Each row of a before or after table is a point. One or more steps were done to the points. Then noise was added and the rows were shuffled. The steps act on columns, c1 being the first. Name the steps. A step turns or swaps two columns, mirrors them in a line or flattens them onto one, adds a multiple of one to another, or multiplies or shifts one. Angles are multiples of 10 degrees, from the lower column toward the higher: turns from -170 to 170, lines from 10 to 170 but not 90. Use the fewest steps. Two steps may share a column if one is a turn and the other turns, adds or multiplies; they go together, in the order done. Otherwise the lowest column goes first.

Before:
[[ 0.16  0.09]
 [-0.34  0.27]
 [ 0.11 -0.47]
 [ 0.54 -0.38]
 [ 0.57  0.06]
 [ 0.57 -0.27]
 [ 0.13  0.16]
 [ 0.05  0.63]
 [-0.24  0.57]
 [-0.46  0.26]
 [-0.36  0.37]
 [ 0.24 -0.39]
 [-0.17  0.58]]
After (13 x 2):
[[ 0.25 -0.60]
 [-0.12 -0.47]
 [ 0.01 -0.45]
 [ 0.19  0.07]
 [ 0.39 -0.51]
 [-0.32  0.44]
 [-0.17  0.38]
 [-0.11  0.47]
 [ 0.47 -0.26]
 [ 0.14  0.59]
 [ 0.36  0.51]
 [ 0.10  0.62]
 [ 0.17  0.00]]
Steps: turn c1 and c2 by -30 degrees

Before:
[[-0.29  0.51 -0.45  0.48  0.44 -0.48]
 [ 0.18  0.04  0.27 -0.33 -0.62  0.26]
 [-0.20  0.47 -0.23  0.78  0.22 -0.71]
 [ 0.29 -0.26 -0.11  0.19 -0.17 -0.33]
 [ 0.75  0.26  0.24  0.13 -0.34  0.08]
 [ 0.29  0.38  0.46 -0.10 -0.37  0.39]
 [ 0.34 -0.50 -0.07  0.25 -0.02  0.35]
 [ 0.14 -0.23  0.35  0.35 -0.25  0.00]
 [ 0.21 -0.20  0.09 -0.08  0.05 -0.20]
 [ 0.62 -0.25 -0.08  0.15 -0.33 -0.07]
 [ 0.02  0.18  0.24  0.18 -0.54  0.04]
 [-0.38  0.37  0.24  0.62  0.27 -0.94]
 [ 0.80 -0.35  0.15  0.21  0.14 -0.11]]
After (13 x 6):
[[ 0.46  0.38 -0.06  0.40 -0.04  0.40]
 [ 0.27  0.20  0.08 -0.01  0.02 -0.19]
 [ 0.79  0.16 -0.07  0.25 -0.34 -0.09]
 [ 0.41 -0.32  0.46 -0.27 -0.40  0.43]
 [-0.38 -0.60 -0.49  0.25  0.44 -0.48]
 [ 0.03 -0.23  0.21  0.12 -0.49  0.08]
 [ 0.40  0.20 -0.12  0.25 -0.17 -0.30]
 [ 1.04  0.27  0.13  0.33  0.14 -0.12]
 [-0.48 -0.59  0.24  0.50  0.25 -0.97]
 [ 0.24  0.09  0.26 -0.32 -0.64  0.29]
 [ 0.96 -0.31  0.25  0.05 -0.34  0.07]
 [ 0.20  0.10  0.34  0.38 -0.25 -0.03]
 [-0.26 -0.69 -0.22  0.57  0.24 -0.69]]
Steps: multiply c1 by 1.3; mirror c2 and c4 in the line at 100 degrees

Before, 8 rows:
[[-0.25 -0.25 -0.48  0.61  0.12 -0.08 -0.36  0.55 -0.23  0.26  0.04 -0.17]
 [ 0.22  0.03  0.44  0.53 -0.56 -0.37  0.30  0.15  0.52 -0.27  0.35  0.21]
 [ 0.38  0.15  0.05  0.59 -0.10 -0.04 -0.58  0.29 -0.47 -0.15  0.44 -0.25]
 [-0.38  0.13  0.58 -0.12 -0.03  0.40 -0.21  0.08 -0.43 -0.36  0.56 -0.23]
 [ 0.05  0.30 -0.11  0.65  0.12 -0.06 -0.14  0.34  0.42 -0.06 -0.27 -0.08]
 [ 0.14 -0.30 -0.31  0.18 -0.05  0.43 -0.24  0.12 -0.03 -0.66 -0.29  0.71]
 [ 0.12 -0.29 -0.29 -0.42 -0.11  0.29  0.12  0.00 -0.34 -0.60 -0.46  0.13]
 [ 0.09 -0.06  0.55 -0.21  0.03 -0.67  0.42 -0.17 -0.49 -0.08 -0.20 -0.08]]
After:
[[-0.32  0.33  0.10 -0.25 -0.66 -0.27 -0.32 -0.21 -0.36 -0.06  0.21 -0.04]
 [-0.14 -0.31 -0.09  0.19  0.44 -0.15  0.12  0.25  0.42 -0.60  0.40 -1.05]
 [ 0.09 -0.08 -0.52  0.11  0.19  0.48  0.52 -0.51  0.50 -0.08  0.21  0.13]
 [ 0.31  0.13 -0.66 -0.05  0.12 -0.26 -0.24  0.33  0.33 -0.36 -0.65 -0.10]
 [-0.04 -0.26  0.65  0.03 -0.60 -0.43 -0.65 -0.35  0.26  0.26 -0.22  0.37]
 [-0.12 -0.32 -0.29  0.05 -0.14 -0.35 -0.31  0.31  0.09 -0.68  0.30 -1.70]
 [ 0.71  0.16 -0.04 -0.37 -0.54 -0.22 -0.74 -0.18  0.24 -0.14  0.00  0.05]
 [ 0.20  0.04 -0.64 -0.72 -0.33  0.03  0.22 -0.39 -0.62 -0.28 -0.06 -0.44]]
Steps: turn c1 and c11 by 130 degrees; turn c1 and c9 by 160 degrees; turn c4 and c5 by -110 degrees; add -0.5 times c2 to c4; add -1.5 times c10 to c12; turn c3 and c12 by 160 degrees; add -0.5 times c8 to c7; turn c6 and c8 by 120 degrees
